Each row of a before or after table is a point. One or more steps were done to the points. Then noise was added and the rows were shuffled. The steps act on columns, c1 being the first. Name the steps. A step turns or swaps two columns, mirrors them in a line or flattens them onto one, adds a multiple of one to another, or multiplies or shifts one. Angles are multiples of 10 degrees, from the lower column toward the higher: turns from -170 to 170, lines from 10 to 170 but not 90. Use the fewest steps. Two steps may share a column if one is a turn and the other turns, adds or multiplies; they go together, in the order done. Otherwise the lowest column goes first.
In the rows, zero is written as 128.

Before (10 x 2)
[[143 147]
 [137  98]
 [ 53 115]
 [ 80 165]
 [159 118]
 [135 110]
 [102 159]
 [ 59 160]
 [151 125]
 [ 20 102]]
After (10 x 2)
[[165  79]
 [159 104]
 [125 151]
 [101  18]
 [105 139]
 [147 145]
 [ 98 140]
 [119 161]
 [117  51]
 [161  61]]
Steps: swap c1 and c2

Before (9 x 6)
[[138 116 133 117 138  91]
 [201 130  69  91  49 136]
 [166 170 137 170 107 148]
 [119 166 166 125  81  92]
 [124 162  83  71 129  88]
 [139  86  81 161 131 106]
 [159  90 146 165 103 107]
 [221 135 171 153 153  63]
 [174 151  98  75 151 158]]
After (9 x 6)
[[249 134 149 167 189 162]
 [178 170 150 167 100 125]
 [123 163  91  67 155 155]
 [167  89 150 163 121 161]
 [116 167 137 142 117 185]
 [141  87 130 131 145 143]
 [141 117 123 124 159 151]
 [223 130  96  74  64 172]
 [188 150  98  76 126  90]]
Steps: multiply c1 by 1.3; flatten c3 and c4 onto the line at 60 degrees; mirror c5 and c6 in the line at 160 degrees

Before (9 x 11)
[[118 190  73  96 138 175 106 114 102 136 155]
 [155  65 105  91 104  80 159  77 165 109 156]
 [140 179  83 125  49 201 163 167 166 138  75]
 [212 162 117  65 167 163 101  88 158 128  98]
 [162  56 140 131  86  85 145 116 101 154 190]
 [ 95 133 143  48 103 144 198 141 138 137  86]
 [154 187  67 136  96 153  40 140 145 141  70]
 [144 164 128 144 156 108 131  33 134  78  77]
 [ 78 144 144 117  69 122  74  52 136 177 194]]
After (9 x 11)
[[116 190  73 115 137 174 106 116 102 108 108]
 [155  66 105 111 104  81 159  75 163  94 131]
 [ 78 143 144 136  71 122  74  51 137  95  51]
 [144 164 129 162 156 108 131  33 132 147 195]
 [156 189  69 155  98 153  41 140 144 184 147]
 [163  57 143 151  86  84 145 116 100  86  75]
 [ 96 132 142  68 104 143 199 140 138 169 142]
 [212 162 117  85 167 163 101  87 158 154 145]
 [140 179  82 144  48 200 164 167 166 178 148]]
Steps: shift c4 by 20; mirror c10 and c11 in the line at 150 degrees

Before (14 x 14)
[[147 150 121 114 115 131 128 111  94 117  96 121 124  94]
 [151  92  71 155  94 122 148 120 129  53  97 101 142  99]
 [153 160  62 119 166 143 158 114 115 141 130 127 139 113]
 [150 164 110  89 116 168 142 122 134 151 101  90 134 110]
 [113 110  80 147 161 113  69 144 141 117 110  70 143 130]
 [145 146  92 152  94 148  92 119  98 131 133 100 171 175]
 [144 120 112 136 112 116 141 111 130 145 152 131 175  94]
 [126  95  99 155  92 127  69 139 153 128 109 131 126 147]
 [118 143  83 113  93 167 118 118 105 107 129 119 141  93]
 [135  27 125 166 148 125 147 133 121 148 125 113 133 105]
 [ 88 159 102 164 144 152 144 116 158 137  91 129 139  96]
 [123 126 136 155 249 159 143 101 187 139 160 132 146  97]
 [104 155 122  73 102 147 151 117 113 138  93 144 154 125]
 [104 138 125 149  91 123  93 214 142  62 129 125 132 103]]
After (14 x 14)
[[142 120 112 136 114 116 141 111 130 145 148 131  81  95]
 [118 143  83 115  92 167 119 116 105 107 138 121 117  93]
 [ 88 159 102 165 145 152 143 117 159 136 161 130 150  97]
 [104 138 124 151  91 123  93 215 143  61 131 125 124 103]
 [149 164 109  88 115 167 143 123 134 152 150  90 146 110]
 [123 127 136 154 248 159 144 100 187 137 122 132  91  96]
 [147 153 119 115 115 130 129 110  93 116 146 121 155  94]
 [145 146  94 152  93 148  93 118  98 131 157  98  97 175]
 [113 110  80 148 161 113  69 143 141 116 152  69 133 130]
 [135  27 123 166 149 125 148 133 119 148 132 115 128 105]
 [151  92  72 156  93 120 149 119 129  53 159  99 143  99]
 [153 159  62 118 166 144 157 114 116 141 134 128 121 112]
 [105 155 121  74 101 148 150 117 113 139 170 143 137 124]
 [127  96  99 154  92 125  70 139 155 128 140 129 145 148]]
Steps: turn c11 and c13 by -130 degrees

Before (13 x 24)
[[115  71 145 135 162 156 130 145 156 196 100 114  97 142 113  93 148 110
  115 123 138 148 144 105]
 [106  89 141 148 129 158 119 131 153 112 168 117 120  63 132 107 146 109
  131 125 100 114 112  87]
 [145 117 172 147 129 119 100 149  90 106 140 139  90 151 151 117  59 148
  149 126 138 119 130  79]
 [111 135 142 156 119 151 135 145 154 120  91 132  93 117 145  94 136 143
  120 144  97 138 151  84]
 [122 156  92  97 200  32 152 157 139 139 189 151 111 135  95 114 120 149
  115 114 150 123 152 216]
 [100  98 160 121 124 107 149 168 155 112 168 153  93 117 108 124 148 101
  150 142 121 145 209  79]
 [121 155 166 115 109 163 144 159 156 151 102 127 114 118 141 180 151 115
  136 138 104 116 145 165]
 [149 148  63 105 225 129  78 142 163 104 152 122  99 124 147 108 122 133
  132 128 100 122 132  94]
 [143 158 141 147 122 100 141 144 161 146  87 175 158 130 123 161  86 120
  107 151  93 144 117  93]
 [133 119 167  80 145  57 123 148 157 135  96 173 141 128 139 106   7 112
  108 135 121 136 124 142]
 [110 129 118 135 136 153 140 172 160 116 100 152 122 143 119  94 127 104
  190 141  91 117 114  77]
 [117 102 149 119 124 131 117 146 103 114  86 148 123 127 146 149 114 120
  125 124  92 133 116 118]
 [128 158  90 137 116 164 145 158  57 168 137 182 198 130 141 100 150 115
  120  98 112 128 196 147]]
After (13 x 24)
[[117 111 149 119 125 132 147 139 105 115  85 160 106 127 146 148 116 121
  124 125  93 133 115 119]
 [120 157 165 114 108 163 126 163 156 151 103 128 135 120 141 178 151 115
  136 127 104 116 144 168]
 [108 104 140 149 128 158 137 128 153 111 170 111  95  63 131 107 147 107
  132 125 100 115 112  87]
 [109 133 119 135 135 154 135 174 162 115 100 167 124 143 119  96 127 104
  190 121  91 116 114  76]
 [148 161  65 105 223 128 173 118 163 104 153 119 120 124 147 108 123 132
  132 103 101 122 132  95]
 [112 156 142 155 118 151 125 152 155 119  91 135 106 117 145  94 136 144
  121 117  98 139 151  83]
 [127 105  91 135 116 162 144 152  57 167 136 215 201 129 140 100 151 116
  120 164 112 128 196 146]
 [143 131 141 147 122 100 117 152 161 147  87 203 170 130 126 161  87 118
  106 113  94 143 118  92]
 [134 114 167  80 146  57 139 143 157 135  95 201 133 126 139 105   6 111
  109 119 121 134 123 141]
 [144 144 172 146 129 119 161 134  89 106 140 146  92 151 149 118  59 148
  150 116 137 118 130  79]
 [115 105 145 136 161 156 137 143 156 197  99 105  68 142 112  93 148 110
  114 134 136 148 143 105]
 [100 128 160 121 126 107 126 176 156 111 167 168  81 116 107 124 149 100
  149 125 123 145 209  79]
 [122 160  91  98 199  31 132 160 140 140 189 165 134 135  96 113 120 149
  114 151 151 125 152 216]]
Steps: turn c2 and c13 by 40 degrees; turn c7 and c20 by 150 degrees; turn c7 and c8 by -30 degrees; multiply c12 by 1.6

Before (8 x 64)
[[162  96 200 109 140  84 120 164 100 141 142 105  85  32  46  97  83 161
   73 110 136 169 174 138 140 108  62 113 171 146 206  86  79  41  67 161
   49  24 178 136 178 111  98 121 113  85 128  69 142 150  89 147 121 155
  158 120 218 182 159 195 149 150  75  56]
 [118 101  95  69 195 129 198  89 146 161 115  95 132 136  77 148  90  94
  134 145 143  63 118 146 171   9 102  78 140  78 127 143 120 100 139  92
  154 158 144 122 176 107  86  99 181 126 117 190 165  91 114 114 182 128
  146 154  92 152  59  87  97 161  24 118]
 [189  73 147  91 115 161  76 193 107 128 184 169 122 114  95 158 244 172
   85 130 150 138 118 107 103 205  85  94 129 134  97 122 209 113  92  99
  132 107 231  73 208 149  56 113 146 147  98 127 138 167 108  20 179  99
   47  66 122 181 189 148  65 129 179  69]
 [212  97 135 113  54 125  92 161 138  92 132 175 175  54 110  90 162 153
   40 147 138  58  87 122 107 129 144 152 163 204 141 183 161 114 122  86
  148 142 174 104 176 186 164 100 102 151  85 114 135 133 140 138  74 171
  151 132 134 117 123 177  94 123 146 111]
 [139 112 170  93 105 109  26 111 102 147 131  87 184 105 193 154 196 127
  138 130 140 176 137 135  77 144  99 147 127  86 163 148  94 117 114  60
  110 173 110  61 151 180 118 167 108 115  40 192 134 160 147 128  59 124
   93  93  64 121  98 174 188 133 139 144]
 [102 121 151 137 107 199 120 158 210 149 164 143 109  59 131  16 110 145
  172 107  68 181 123 127 127  99 211 178 106 176 140 211 125 110 143  71
  137  79  60  69 104  80 115 124  84 120  92 212 116 155 149 167 163 118
  108  67  88 130  99 209 116 100  46 114]
 [121 127 153 129  63 111  83 142 145  97 150 138 166 212 100 173  90  79
  102 164 145  82 119 110 235  76 122 130  24 157 166 159 126 129 137  81
  105  73  80 124 158 169 121 117 119  65 165 116 194  43 149 108 136  88
  153  13 103 106 151 139 177 126 144 102]
 [ 84 144 133  79 122 157 109 131 100 142 135  65  99 110 115 158 151 167
  112 112 135 152 129 103  79 154 111 217  67 136  22 107 131 174 105 137
   96  52 158 145 154 129 163 180 170 189 134  65 119 111 139 142 115 111
   85  76 160 153 153 131 154  80 115 142]]
After (8 x 64)
[[ 84 144 132  77 120 159 108 130 100 142 134  66 101 110 115 157 153 165
  109 110 135 152 130 106  80 154 112 217  66 135  24 106 133 172 103 135
  139  52 157 145 155 131 166 180 170 188 133  66 121 115  98 140 112 111
   84  76 161 154 152 134 156  80 116 143]
 [191  72 148  93 114 161  76 196 109 129 185 171 123 116  94 158 245 172
   87 128 151 138 119 107 104 206  86  96 130 135  96 122 211 113  90 100
  104 106 233  76 209 148  55 113 147 145  99 127 139 170 130  20 179 100
   46  66 123 178 189 149  66 128 182  67]
 [120 124 155 133  62 112  84 137 145  96 151 137 168 215 101 172  91  79
  100 164 144  82 119 112 235  75 120 130  21 160 166 154 125 129 137  80
  149  73  77 123 159 168 121 117 120  65 166 117 195  47 105 107 138  89
  152  13 104 107 150 139 175 128 143 100]
 [162  97 198 110 142  84 118 166 104 140 143 106  84  30  48 100  84 161
   73 109 135 169 171 137 142 108  64 113 171 144 206  86  77  43  69 161
   90  26 179 137 179 113  98 123 112  83 128  68 142 147  48 145 121 155
  159 118 218 182 158 196 150 150  73  55]
 [141 112 170  94 106 110  25 113 101 147 129  85 183 102 194 158 197 127
  138 131 141 176 138 133  80 142  99 148 130  81 162 147  93 121 112  58
  147 176 107  60 151 180 119 166 108 115  41 194 134 160 113 125  59 124
   94  93  65 121  99 174 187 132 142 143]
 [117 103  94  73 194 131 198  89 147 160 113  96 132 137  77 152  90  96
  134 145 142  65 117 148 170  10 101  78 138  77 130 141 122 101 138  95
  115 158 142 123 175 105  86 100 184 126 120 193 165  93 152 111 183 129
  145 154  92 153  57  88  96 162  25 119]
 [210  98 135 116  56 127  89 162 135  91 132 174 177  55 111  92 160 151
   42 147 136  61  89 121 108 129 143 149 166 206 141 184 163 116 119  86
  136 141 171 103 172 185 161 100 102 152  87 113 135 131 146 135  71 169
  147 132 134 119 120 180  93 121 144 113]
 [103 121 151 138 106 197 119 157 209 147 164 142 111  60 129  17 110 146
  173 106  69 182 123 128 125  97 211 178 109 175 139 212 125 110 145  71
  148  79  61  68 101  83 115 129  84 119  93 216 114 154 137 170 162 116
  108  68  88 129  98 208 116 102  44 112]]
Steps: swap c37 and c51

Before (11 x 64)
[[ 82  95 120 111  99 105  34 132 161 130 130 175 141 125  93 140  93 113
  111  92 136 116 191 147 149 142 109 162 130 119 131 141 124  95 131 117
  100 129 115 116 143 141 168 116 107 106 122 130 135 142 132 136 152 128
  167 139 162 110 146 125 132 130 104 163]
 [151 113 127 168 115 141 153 142 159  75 124 156 114 135  82 135  98 189
  186 134 159 129 114 119 104 117 118 100 124 156  94 145 102  96 121 119
  144 102 105 127  34 104 139 145 235 106 153 116 117 134 121 114 143 126
  162 148 154 118 159 126 147 154 105 141]
 [110 144 121 149 141 141 167 122 161 127 127 108 127 115  91 177 110 129
  111  81 148 118 125 114 112 119 107 107 140 204  92 150 128 109 128 118
  154 144 109 149 106 105 129 124 137 112 249  29 112 140 157 153 153 126
  157 119 132 119  96 126 114 116 126 114]
 [147  98 121 151 145 112 129 127 160 161 138 148 124 118  98 122 185 141
  159 118 154 137 122 154 116 140 210 127 112 167  94 125 108 111 121 126
  133 135 106 128 122 114 189 113  96 115 123 127 105 156 148 164 204 160
   93 144 120 125 149 113 147 109 156 141]
 [102 104 131 146 138  43 173 125 116  89 125 114 104  93 122 149  82 136
  113 147 156 122 139 104 138 116  93 122 115 129 125 145  98 150 108 172
  144 132 109 148 144 176 151 127 122 106 139 135 102 109 162 120 132 166
   95 152 110 126 121 122 114 155 103 167]
 [145 129 124 159 145  89 142 169 113 144 134 121 126  98 113 128 133 115
  119 143 128 149 109 116 144 134  88 133 118 130 152 144 125 142 137 115
  143 128 202 168 111 118 152 119  90 226 131 102 127 163 154 134 139 222
   98 103 141 110 100 130 163 124 128 128]
 [ 61 106 153 133  94 151 159 130 162 148 127 125 135 119 137 119 120 109
  109 147 120 109 109 105 132 204  97  99 170 123 148 122 127 155 144 138
  150 101 106 116 162 171 180 115  95 108 134 136 154 105 226 135 163 126
  143 141 157  96 149 126 140 133  96 137]
 [140 135 128 122 137 152 171 142 157 121 124 109 130 129 105 115 102 158
  149 138 136 119 137 101 142 144 108 130 132 166  88 146 119 100  45 125
  136 124 135 125 137 126 130 141 129 110 118 125 102 150 126 120 136 120
  159 140 137 117 139 155 109 147 117 156]
 [138  88 128 149 120 155 150 128 146 166 165 117 120  66 103 116  97 115
  117 135 117 109 165 108 124 159 200  99 107 165  91 118 113 140 142 130
   73  84 102 157 155 120 144 123 145 110 131 136 104 111 122 116 134 138
  167 139 163 124 113 126 109 147 185 128]
 [157  94 122 158  69 151 164 127 101 156 171 145 140 137  90 121 136 110
  115 139 152 122 108 193 145 156  89 101 152 151  93  39 124 107 119 112
  154 146 110 123 130 101 137 147  71 107 125 127 118 143 122 124 168 168
  134 132 139 131 154 116 116 117 179 132]
 [158  91 143 158 131 149 171 125 135 155 153 145  84 140 130 125 100 106
  125 145 149 165 160 184 144 138 123 103 108 122 165 165 125 112 140 118
  154 128 131 118 163 103 153 134 107 110 148 135 136 149 135 116 163 131
  160 145  70 123 156 134 110 112 170 141]]
After (11 x 64)
[[145 128 126 159 145  89 142 169 113 144 134 120 124  98 113 129 134 141
  119 144 129 149 109 116 144 135  89 133 119 129 152  34 126 142 137 118
  143 128 202 167 111 118 151 119  90 162 132 102 127 163 153 134 139 223
   98 103 141 104 100 129 163 125 128 128]
 [137  88 134 149 120 155 150 128 146 166 163 117 123  66 102 116  97 141
  117 135 117 109 166 108 124 159 201  99 108 166  90 146 112 140 142 136
   74  84 102 156 156 119 144 123 145 124 131 136 103 110 122 116 135 139
  167 138 163 122 113 126 109 147 185 128]
 [151 113 138 168 116 142 153 142 159  74 124 156 118 135  81 135  97  68
  185 134 160 128 115 119 103 117 118 100 125 156  95 140 102  96 121 116
  144 102 105 128  34 104 139 146 235 105 153 116 117 134 122 115 143 126
  162 148 153 115 159 126 147 154 105 141]
 [102 103 149 146 138  43 174 125 116  89 124 114 116  93 123 149  82 119
  114 146 155 122 139 103 138 116  93 122 115 128 125 166  98 150 109  97
  144 132 109 147 144 176 150 126 121 147 139 135 103 109 163 121 132 166
   95 152 110 126 122 122 115 155 103 168]
 [157  91 170 158 131 149 171 125 135 155 154 145 111 140 130 124 100 149
  125 144 149 165 160 184 144 139 123 103 108 122 166 133 125 113 141  96
  154 128 132 118 162 103 153 134 107 100 148 136 136 149 135 116 162 132
  159 146  70 120 156 134 110 112 170 141]
 [147  99 127 152 144 113 129 127 161 161 138 149 120 119  99 123 185 115
  159 118 154 138 122 154 116 139 211 127 111 167  94 139 107 111 122 131
  134 135 106 128 122 114 189 113  96 121 123 126 105 155 149 165 204 159
   92 144 120 124 149 113 147 109 156 140]
 [ 60 105 139 133  93 152 158 130 162 148 128 125 154 118 137 119 120 148
  109 148 120 108 109 104 133 204  97  98 170 123 148 152 127 155 145 130
  150 102 106 117 163 172 180 115  95 128 134 137 154 104 226 135 162 126
  143 142 156  86 148 126 140 132  96 137]
 [156  94 115 158  68 151 166 126 101 156 171 145 131 136  90 121 137 147
  114 140 151 122 108 193 145 156  89 100 152 151  93 154 124 107 118 217
  154 145 110 123 129 100 137 148  71 132 125 127 118 143 122 124 168 167
  134 132 139 132 154 116 116 117 179 131]
 [140 135 126 121 137 151 170 142 157 121 123 109 129 129 106 114 103  98
  149 138 135 120 138 101 142 143 108 130 133 167  88 139 119 101  45 113
  136 124 134 126 137 126 130 142 129 111 118 125 102 150 126 120 137 120
  158 141 136 113 140 155 109 147 116 155]
 [ 82  96 113 112  99 106  34 132 160 129 131 174 130 125  94 141  93 144
  111  92 136 116 192 147 148 142 109 162 131 120 131 140 124  96 131 119
  100 129 116 116 143 141 168 117 108 104 122 129 135 142 131 136 151 128
  166 139 161 105 146 124 133 130 104 163]
 [110 144 124 149 142 141 166 123 161 127 127 109 123 115  90 177 110 127
  112  80 147 119 124 114 111 119 108 107 139 204  91 133 128 110 128 113
  154 143 110 149 106 105 130 124 137 106 249  30 112 139 156 153 154 127
  157 118 132 116  97 126 113 116 126 113]]
Steps: turn c3 and c13 by 50 degrees; multiply c18 by -1; turn c32 and c36 by -110 degrees; turn c32 and c46 by 60 degrees; multiply c58 by 1.3

Before (8 x 64)
[[189 152 154  78 165  98  16 179 126 186  98 121 113 153 142 126  68 133
  149 132 148 119 127 106  86 110 153  47 151  62 194  72  55  95 131 115
  214 180 174 159  73 177 106 183 126 130  99 160 111  87 207 154 140 139
  153  58  47 186  55  89 114 120  31  57]
 [155 134 187 102  83  96 121  96  91 129  88 117 141 137 145  99  47 142
   40 130 179 157 210  46  93 129 147 129 114  68 146 149  57  83 138 136
  154  52 168 171 176 141 118 162 126 177 103 126  54 130 217 173 179 112
   90 109 151 103  59 127 138 123 101 112]
 [176  50  94 153  68  95 140 125 101 123  44 105  80 138 132 161 109 180
   54 109  59 150 187  72 114 149 104 144  83  90 151 167 112 166 124 141
  157 147 208  84 123 156 162 135  96  99 149 100 109 163 148 168 151 207
  118 147 171 193 149  72 237 158  99  94]
 [167  53  77 151  92 123  78  92 146 109 119 150 209 149 120  50 127 121
  154  37  92  79 109  82  97 157 132 130  97 167 102 179  61 156 148 116
  103 180 163 136 141 154  81  79 136  88 110 158 179 106 126  87 138  76
  206 195 143  88 112 188 137 186 116 100]
 [158 182 109  46 141 182 144 193  99 125 164 135  73 161  92 126 117 157
  132  80  88 142 229 164 157 122  66  58 127  61  98 177  92 120 136 115
  195 162 105 109 188 149 199 118 150 119 126 138 150  73  90 179 155  87
  129 100 120 134 179 128 140  84 113 167]
 [ 99  68 130 107 107  90 114 187 148  91  77  76 203  89 129 168  49 145
  118 160  94 120 167 133 110 189 113 111 141 116  77 130 153  79  81 161
  170 178 147  64  85  76 101 113 139 211  82 171 177  46 137  96 137 133
  129 177 136  72  88 155 138  85 136 190]
 [ 77 178  68 155 106 140  76 166  74 163 123 150 209  94 137  84 140 186
   89 132 124 160 123 178 144 122 156 129 174  67 197 112  94 164 116 154
  121  51 118  66 153  54 175 201  58 136 129  94 173  50 124 136 100 100
  122 108 130 131  72 125 109  60  26  99]
 [120 166 188 151  88 196  45  90 131 186 123 104  87 180 155  49 141 122
  149  74 109 104 147 140 157 134 106  86  78 122  92  64 106  88 172 119
  114  79 169 151  83 106  77  82 128 119 186 185  99  73 102  90 131 132
  109  93  96 151 123 160 141 145  97 168]]
After (8 x 64)
[[ 81 177 157 151 100 139  71 179  70 165 123 148 215  99 140  82 140 183
   86 130 119 161 107 181 143 123 194 136 175  73 198 117  98 172 118 153
  117  56 121  65 160  55  84 195  61 134 127  89 168  49 120 154  95  94
  120 105 127 131  77 120 109  62  29 100]
 [177  47 101 152  63  98 143 123  99 126  49 104  81 138 128 156 119 176
   59 108 185 152 174  74 111 150 161 141  83  91 148 166 111 190 123 156
  160 148 210  77 120 147  79 127  92  98 152 104 111 159 146 146 152 207
  122 140 189 196 145  73 235 156 103  93]
 [108  60 112 106 111  88 113 192 152  93  73  83 201  84 131 168  45 154
  126 158 174 122 181 131 105 189 126 111 144 115  72 130 152  98  88 161
  174 176 141  70  88  76 145 114 143 214  84 174 172  44 140 102 137 127
  126 174 137  69 101 154 142  89 138 189]
 [154 131 144 103  92  97 129 116  99 129  85 122 141 136 149  98  44 143
   42 133  98 156 205  43  90 129  66 131 114  73 152 149  57  67 137 135
  155  56 168 168 176 139 102 154 129 175 105 116  58 127 218 147 178 107
   86 109 161  95  55 129 142 115 107 112]
 [168  46 129 149  89 125  80  92 150 113 116 146 205 150 118  53 129 130
  143  40 149  86 124  78  94 157 176 135  95 164 106 177  58 164 155 117
  102 180 166 139 142 154 181  77 142  87 109 162 181 106 128  75 142  81
  201 197 148  90 104 189 138 186 115 102]
 [153 182  72  47 138 182 145 183 102 129 165 134  69 161  92 125 107 157
  132  81 168 139 198 162 153 126 150  62 131  60  94 178  93 131 138 116
  195 163 110 118 188 147  24 119 153 114 124 137 151  65  92 192 157  85
  124  97 109 134 183 129 144  87 117 164]
 [127 167 112 140  88 193  47  92 131 181 116 106  88 177 155  52 141 118
  146  77 161 109 159 139 159 129  71  78  73 121  96  61 101  88 171 120
  121  73 173 148  80 106 170  84 132 123 190 186  99  78 101  92 133 136
  109 102  88 148 112 159 137 143 100 167]
 [192 156 162  79 173 100  18 193 130 183  93 119 122 146 140 131  68 137
  148 135 114 119 136 114  88 114 103  48 150  58 191  74  55  93 132 115
  212 180 172 150  69 180 149 190 126 127  92 159 111  93 209 155 129 139
  157  59  21 189  67  86 109 116  29  57]]
Steps: turn c3 and c27 by -90 degrees; turn c8 and c59 by 10 degrees; mirror c21 and c34 in the line at 100 degrees; mirror c23 and c43 in the line at 170 degrees; add 0.3 times c24 to c52; multiply c57 by 1.3
